Each row is a point. Each copy is the shape, with its points in the same order, stretched, turned, moved and blurred by noise. Some copies are also mirrored. Which?
(in the rows, 128 means zero)

Shape (7 x 2):
[[128 112]
 [120 165]
 [184 157]
 [154  80]
 [ 94 109]
 [101 140]
 [111 148]]
Copy 1 (7 x 2):
[[110 131]
 [161 165]
 [197  99]
 [ 91  88]
 [ 84 158]
 [123 171]
 [139 159]]
Copy 1 is: only turned
Copy 2 (7 x 2):
[[119 104]
 [156 160]
 [202 131]
 [115  64]
 [ 92 121]
 [118 147]
 [134 146]]
Copy 2 is: only turned
Copy 3 (7 x 2):
[[152 140]
 [ 94 126]
 [121  73]
 [188 123]
 [140 170]
 [111 146]
 [113 143]]
Copy 3 is: mirrored
Copy 4 (7 x 2):
[[116 136]
 [182 134]
 [146  86]
 [ 69 109]
 [125 160]
 [153 152]
 [165 142]]
Copy 4 is: only turned

Shape (9 x 4):
[[144 177 115 169]
 [149  86 114 121]
 [115  63 120 108]
 [112  91  88 105]
 [179 138 123 157]
 [152  91 103  81]
 [122 124 136  93]
 [171 176  91 149]
 [158 151 106 171]]
Copy 1 (9 x 4):
[[156 161  81 158]
 [105 117 160 114]
 [ 73 145 194 117]
 [ 75 160 165 113]
 [144 100 110 144]
 [ 92 121 170  77]
 [128 141 168 103]
 [149 138  68 133]
 [133 135  93 157]]
Copy 1 is: only turned
Copy 2 (9 x 4):
[[167 134 175 138]
 [133 112  82 132]
 [100 119  66 123]
 [124 125  78  90]
 [168 112 136 155]
 [131  88  69  96]
 [109  95 117 113]
 [192 118 155 113]
 [173 136 148 143]]
Copy 2 is: only turned
Copy 3 (9 x 4):
[[157 184 180 125]
 [117 100 135 144]
 [ 91  96 106 157]
 [126 112 100 161]
 [139 137 196 124]
 [137  86 108 122]
 [124 121 108 105]
 [193 163 175 121]
 [150 162 187 142]]
Copy 3 is: only turned

Shape (9 x 6):
[[139 102 161 117 119 116]
 [129 137 176 156 131  99]
 [119 163 143 110  84 130]
 [125 133 140  93 143 149]
 [153 177 100 179  65 173]
 [114  73  83 110 124 103]
 [155 125  94 127 113 161]
 [143 130  90  83 126 115]
 [173  84 142 138  76 123]]
Copy 1 (9 x 6):
[[138 107 123 120  79 129]
 [150 151 138 133  88 104]
 [ 89 122 142  99 125 118]
 [124  89 119 137 133 105]
 [100 157 183 141 165 185]
 [118 105  46 134 105 164]
 [125 106 122 141 148 176]
 [124  93  71 101 148 138]
 [138 115 139 111  66 191]]
Copy 1 is: only turned
Copy 2 (9 x 6):
[[183 126 123  90 125 101]
 [176 126 174 129  82 106]
 [119 103 116 105 109  75]
 [133 128 131  92 168 112]
 [111  35 118 102  85 116]
 [157 177  56 122 140 158]
 [132  89  87  96 156 144]
 [142 128  72 140 179 110]
 [193  92  75  85 101 104]]
Copy 2 is: mirrored
Copy 3 (9 x 6):
[[103 130 140 134 114 161]
 [ 83 131 130 152 137 153]
 [134 192 130 138 150 149]
 [113 129 164 105 144 145]
 [214 174 102 199 192 147]
 [136  93 122 114  65  95]
 [176 119 138 146 138 138]
 [143 129 167 115 102 104]
 [169 126 126 182  99 180]]
Copy 3 is: only turned
Copy 4 (9 x 6):
[[126 106  96 152 123 108]
 [123 105 103 188 119 140]
 [128 158 118 125  81 133]
 [145 152 121 134 136 121]
 [179 105 189 130  54 128]
 [ 91  90 133  96 137  72]
 [158 109 169 122 115  90]
 [113 156 141 111 117  65]
 [141  62 110 137  94  72]]
Copy 4 is: mirrored

Shape (12 x 9):
[[132 135 145  70 159 138 107 142  57]
 [ 97 121 100 130  88  69 185 131 135]
 [143 112 128 158 116 146  97 135 142]
 [152 133 154 181 123 125 140 168 133]
 [113 157  93 103 157 123 146  90  71]
 [107  93 111 139 128 120 187 133 129]
 [ 97 158 132  70 174 144 122 113 103]
 [138 148 165 100 162 138 120 109 100]
 [ 66 131 112 146  92 126 177 109  68]
 [107 164 124  75 117 143 164  83  83]
 [117 140 134 146 128 113 142 188 140]
 [129 141 187 119 174 115  86 145 106]]
Copy 1 (12 x 9):
[[ 99 191 148 107 149 183 151 122 121]
 [154 110 144 202 140  74 157  96  92]
 [164 114 106 113 134 134 116 151 141]
 [174 145 127 114 141  69 128 164 106]
 [104 166 173 118 126 135 145  91 174]
 [193 130 148 160 134  86 156 110  99]
 [114 159 189 107 162 188 129 137 153]
 [124 148 167  91 135 168 135 147 116]
 [143 159 149 140 140 116 120  46 136]
 [121 127 172 116 171 166 133  84 136]
 [155 158 138 146 164  78 125 158 113]
 [107 166 145 104 130 167 103 178 117]]
Copy 1 is: mirrored
Copy 2 (12 x 9):
[[135  76  98 212 111 125 119 170 170]
 [162 201 176 148 125 111 136 127 143]
 [ 86 117 113 121 129 132 121 123 111]
 [ 77 131 150 146 108 120 152  89 135]
 [180 122 131 180 136 171 118 131 169]
 [156 144 190 135 103 110 131 131 125]
 [147  81  95 165 153 127 140 148 171]
 [121  93 106 164 124 145 155 147 165]
 [159 155 193 186 152 142 123 163 162]
 [158 145 129 159 125 166 124 167 199]
 [ 99 128 149 153 133  83 149  93 148]
 [102  77  88 185 148 112 177 142 145]]
Copy 2 is: mirrored
Copy 3 (12 x 9):
[[122 129  99 155 191 146 143  96 208]
 [130  91 211 159  97 120 122 139 106]
 [112 151 143  96 134 121 145 102  93]
 [ 76 129 133 109 115  75 138  90  95]
 [155  87 116 126 145 133 120 194 181]
 [143  93 148 141  90 125 136 110 107]
 [125 149 112 144 140 173 127 146 200]
 [111 154  99 157 161 123 119 123 159]
 [176  84 151 142  91 103 176 193 165]
 [140 110 106 177 142 151 152 189 170]
 [ 79 127 167 126  95 115 137  83 134]
 [ 94 183 121 144 157 103 114  81 176]]
Copy 3 is: only turned
Copy 4 (12 x 9):
[[ 88 109  99 130 122  88 185 125 162]
 [125 132 133 135  55 199  75 126 115]
 [146 113 128 147 162 123  70 125 140]
 [ 96 152 111 131 134 114  52 120 153]
 [ 91  99  69  84 131 172 196 123 128]
 [127 150 108 144  86 146 104 134  85]
 [ 72 101  86 138 118 112 185 102 120]
 [ 97 134  96 129 145 107 160  95 155]
 [118 122  29 129  88 173 106 127 149]
 [107 132  68 151 113 172 188 120 141]
 [ 73 115 121 154  91 120  60 120 131]
 [ 86 111 109 119 130  65 112  78 182]]
Copy 4 is: mirrored
